Each row of a before or after table is a point. One or more steps were done to the points. Then noise was added and the rows were shuffled. The steps act on columns, c1 being the first. Name the steps. A step turns or swaps two columns, mirrors them in a line or flattens them onto one, adds a multiple of one to another, or multiplies or shifts one. Angles are multiples of 10 degrees, from the lower column toward the higher: turns from -170 to 170, lines from 10 to 170 but not 90. Use the fewest steps. Two steps may share a column if one is a turn and the other turns, adds or multiplies; they go together, in the order done. Otherwise the lowest column goes first.

Before:
[[ -4 -26]
 [ 71 -47]
 [ -3 -41]
 [ -5  78]
 [ 12   3]
 [-36 -34]
 [  9 -30]
 [ 20 -67]
 [ 75 -26]
 [-17 -57]
 [ -5   8]]
After, 11 rows:
[[-78 -37]
 [-13  47]
 [ 10   1]
 [-20  18]
 [-61 -53]
 [-69  17]
 [-41  46]
 [-30   8]
 [ -3 -12]
 [-33  24]
 [ 72 -33]]
Steps: turn c1 and c2 by -120 degrees

Before, 13 rows:
[[   4   29   21   10  -36    5]
 [ -29   19    8   28    0    4]
 [ -31   -2   -1   19    7  -39]
 [ -30  -12   15   10   -2    0]
 [ -33    6   -9   14  -43    3]
 [ -29   -9   11   11    7    8]
 [ -36  -26   25    2   14    9]
 [ -16   23   -4   19   -6    3]
 [ -18   -7   26   25   11   10]
 [ -37   28   -8   13   -3    9]
 [ -15   31   21   31    6    8]
 [  53    6 -121   11   10  -17]
 [   1   28   21  -89    1   24]]
After, 13 rows:
[[ 29 -13  -9 -16 -36  -3]
 [ 32  28  -5 -30  -4   6]
 [ 18  11 -13 -32  29  35]
 [-89  43   2   6 -28  20]
 [  9 -11  -4 -22 -10   5]
 [  8 -20 -12 -29 -13  -5]
 [ 12   5  83  52  98 -24]
 [  8 -44  -6 -36 -31   0]
 [ 13  50 -27   4  -1  36]
 [ 28  47  -1 -18 -26   2]
 [ 17  -8 -18 -32  19 -27]
 [ 17  32   0 -16   0   8]
 [ 15  41   7 -35   2   8]]
Steps: swap c1 and c4; multiply c2 by 1.6; turn c5 and c6 by -50 degrees; turn c3 and c5 by -130 degrees
